Each row is a point. To make a cloud, some directions were put in groups of two or more. Within a group, all points are equally far from the middle, so they leave a hole (a ring in 2 directions, a hollow ball in 3). The other directions are filled evenly. Then the cloud was stretched, turned, moved and blurred a little. How many holes are there, and how many directions does each take, smallest first?
(in the rows, 128 means zero)

Cloud (21 x 3):
[[159  56  95]
 [111 173  75]
 [ 98  86  56]
 [116  53 128]
 [ 54 137 119]
 [ 73 168 134]
 [175 127 177]
 [129 156 183]
 [188 144 104]
 [ 99 180 142]
 [ 59 147 101]
 [ 76 167 145]
 [ 55 113 111]
 [120 177 157]
 [154 174 138]
 [130 128  40]
 [145 181 124]
 [169 139 176]
 [ 77 119 175]
 [ 83  71 139]
 [145  51 128]]
Holes: 1 (3)

Cloud:
[[ 51  98 108 143]
 [ 73 160 140 181]
 [156 171 121 197]
 [ 63 121 143 170]
 [169  87 111  84]
 [141  90 172  97]
 [142  83 119  73]
 [113  80  66  99]
 [ 49 102 103 133]
 [115  76  72 171]
 [154  79 116 187]
 [202 146 103 110]
 [193 175 122 121]
 [202 162 125 143]
 [196 133  93 100]
 [ 93  75  69 123]
 [154 191 160 135]
 [ 84 188  71 142]
 [113 157 163  80]
 [100 153 175 165]
 [133 129  38 153]
 [141 158  87 203]
 [103 189 112  82]
 [128 154  41 160]
 [141  72 118 184]
 [134 180 175 118]
 [146  84 137  79]
 [138 140  36 135]
 [ 56 153 100  98]
 [174 103  85  88]]
Holes: 2 (2, 2)

Cloud, 55 rows:
[[133  80  80 118 109 204]
 [149 166 190  92  57  98]
 [114 105  66 102  65 162]
 [101  72 146  90  55 126]
 [155 135 177  75 182 108]
 [112 136 111  92  91  32]
 [125  99  59  86  72  79]
 [122 110  49  95  72 138]
 [167 179  82 106 137  64]
 [ 97 106 136 115 176 178]
 [144 196 128 115 163  86]
 [111  80  97 183 116  95]
 [151  74 184  91 126  71]
 [ 80 113 118  67 138 151]
 [142 135  40 145  77 142]
 [107  94  88 123 104 203]
 [ 65 119 172 159 119  93]
 [115 110 139 138  32  86]
 [179 152  82 116  40 130]
 [186 178  71  81 106 106]
 [ 74 108 175 137  65 117]
 [202 118 104  43 118 139]
 [165 174 167  64 154 144]
 [208 166  81 132 134 141]
 [ 99 160 103  71  92 117]
 [159 170 179  90 170 150]
 [158 133  55 110  61  73]
 [130  78 211 120 131 109]
 [144 165  51 142 104 150]
 [120 168 163  81  68  80]
 [152 177 142 183 117 155]
 [ 75 107 150 127 127  52]
 [198 142 139 185  90 116]
 [ 95 189 139 134 128 154]
 [147 162  65  79  85  86]
 [ 92 150  90 108 153  63]
 [156 140  55 115  86  55]
 [168 125 131 101 195 131]
 [ 76  98 161 149 149 168]
 [196 128 173  83 108  51]
 [148 116 149  57 138 188]
 [155  73 100 159 143 176]
 [140  47 150 150 105  96]
 [ 99  89 106 140 169  82]
 [125  76  93 155 115 197]
 [ 91  88 131  79 109  54]
 [119 156  81 168 100 172]
 [ 91 125 169 155  51 121]
 [138  52 169  93  80  93]
 [202  81 163  96  55 144]
 [214 124 123 167 124 143]
 [198 131 170 132 111  54]
 [154 165  54 128  84 151]
 [150  57  70 158 113 144]
 [214 158  84 136 130 147]]
Holes: 2 (2, 4)

Cloud, 46 rows:
[[179 137 211 136 123 122]
 [126  65  79  79 114 120]
 [160  81 169  85  91  78]
 [ 85  96 128 134 133 196]
 [158  90 166  84  65 141]
 [147 125 128  90 111  50]
 [177 149 102  74 169 137]
 [119 149 186  63 193 108]
 [123 142 201  69 183 147]
 [ 44  93  90  98 135  67]
 [132  66 126 118 145 190]
 [ 64 125 206 118  95 105]
 [ 43 128 103 131 151  52]
 [ 83 186 157 122  89  81]
 [ 62 110 143 121 117 183]
 [153 121 221 104 101  90]
 [138 138  96 187 160 107]
 [ 67  85 180 156 122 101]
 [ 49 153 167 160 116  89]
 [113  86 166 171 165 138]
 [163 144 128 129  87 188]
 [ 49  96 122  50 135 111]
 [179 136 175  61 163 150]
 [ 52 176 109  83 111 104]
 [ 85  93 150 105 201  93]
 [119 140 212 112  72 103]
 [114 127  50 134 176 152]
 [ 89 183 198 151 132 100]
 [ 88 116 213 108 168 105]
 [ 53 170 102  68 124 112]
 [ 83  99 196 113 180 104]
 [106  49  96  94 113  88]
 [ 73 188 164 135 115  73]
 [145  66  95  71 108 132]
 [ 99  70  69  80 153 142]
 [ 98 205 141 112 144 175]
 [ 87 206 140 130 180 142]
 [189  97 163 129 149 167]
 [158  64 174 139 106  92]
 [ 64  60 162 131 100 110]
 [ 34 141  77  98 130 113]
 [ 50  94 180 130  98 112]
 [ 95 100 167 118 187 167]
 [ 65 102 191  71 101 113]
 [148 133 104 140  76 172]
 [163 158  95 148 124 178]]
Holes: 3 (2, 2, 2)

Cloud (86 x 8):
[[107  43 153 167 157 121  93 161]
 [114  63 159 141 112  92  65 151]
 [127  65  47 125  66 163 101 114]
 [ 64  98  92 115 174 170  60 134]
 [143 126  65 192 110  81 143 102]
 [183  99 123 142 127  81  72  95]
 [ 99 134 181  94 141  61 128 156]
 [110 114  67 177 151 160  36 143]
 [ 75 107  49 181 126  60 121 137]
 [ 88 141 126 191  69 143 129 113]
 [145 156  94 111 102 155 112 184]
 [115 136 142 136 142 158 215  93]
 [ 87 149  72 144 165 153  64  52]
 [121 168 107  80 135  72 110 171]
 [137 105  73  78 147 109 129  81]
 [130  61  68 107 178 146  96 143]
 [ 89  65  20 131 110 151 130 143]
 [ 39 191 101 115 111 121 166  98]
 [108 113  50 156  79 143  67 114]
 [154 106 136 140 187 126 165 177]
 [101 109 158 125 136 159 198 103]
 [190 152 143 154 130  83 112 113]
 [ 72  74 149 130 108  60 145 101]
 [ 66 103  62 184 106  91 109 140]
 [108  70 156 180 141 154 108 125]
 [120 135  68 177 222 135 121 119]
 [ 88  81 108 193 196 142 104 115]
 [ 51 140 124  58 133 107 151 139]
 [ 41 181 102 117 142 154 163 107]
 [142  85 114 208 144 164  82  92]
 [130 195 166 180 114 109 106 129]
 [ 72 128 124 171 168 162 101  56]
 [120 131  35 169 167 158 168  99]
 [ 65 198  87 100 144 141 168 115]
 [119 103 111 181 215 138  91  78]
 [104 168 142  68  72 140 114  83]
 [ 33 125  81 150 125 157 177 169]
 [ 92 129  48 171 104  84 115  89]
 [111 191  89  76 132 172 143  96]
 [119 185 144 107  81 141  50 149]
 [110 130 137 147 101  56 208 160]
 [120 104 171 113 110 120  58  52]
 [ 47 121  80 155 156 117 133  62]
 [ 67  53 135 141 167 124 165  97]
 [ 58 195 125 139 105 131 156  68]
 [132 206 111  98 155 205  89 106]
 [105 206 109 145 158 188 147  98]
 [133  64  54 122 110 172  90 124]
 [116 171  53 161 118  68 170 125]
 [157 101  75 168 153 150 206  92]
 [ 29  76  69 165 181 114 178 112]
 [119 123  67  93 169 141 155 197]
 [132  54  61 117  43 131 116 102]
 [ 72 101  68 171 130 131  68 165]
 [ 66 185 140 148 110 133 148  57]
 [ 78 185 137 153 147 184 142  77]
 [158  74  78 196  90 121 148  89]
 [110  64  64 127 135 150  68 158]
 [148 111 161 132 186 126 134 201]
 [ 65 119  97 171 166  66 108  87]
 [158  89  82 192  95  96 142  90]
 [ 20 126  91  94 154 149 151 153]
 [ 76 182  97 144 158  52 203 139]
 [167 123 128 130 201 114 124  80]
 [113 192  86 148 104 123 124 180]
 [ 88 218 155 155 116 131  92  78]
 [ 50 128 134 162 168 101 113  76]
 [ 81 105  87 189 165 170  89 111]
 [ 55 185 124 137 140 173 125  74]
 [126  67 101 137 158  22 139 135]
 [133  45  54 120  81 127 116 136]
 [156 121 117 152 174 104 113  44]
 [169 149 112  83 168 119  76  89]
 [ 95 142 198 142 155 121  91  68]
 [130  58 123 164  40 129 140  71]
 [ 91 132  78 165 228  72 125 109]
 [110 110  84 147 192  52 193 101]
 [ 61 143 123 165 186 143  72  71]
 [ 63 113  96 186 123 154 104 148]
 [122 181 122 166  81  96 187 111]
 [ 70 112  56 134 141 185 102  77]
 [134 117  26 190 114 138 170 125]
 [ 59  90  42 163 186 138 125 135]
 [137 111 112 160 235 101 125 105]
 [107 178 161 172  88 109 132 102]
 [163  61  93 128 107 186  61 101]]
Holes: 3 (2, 2, 2)
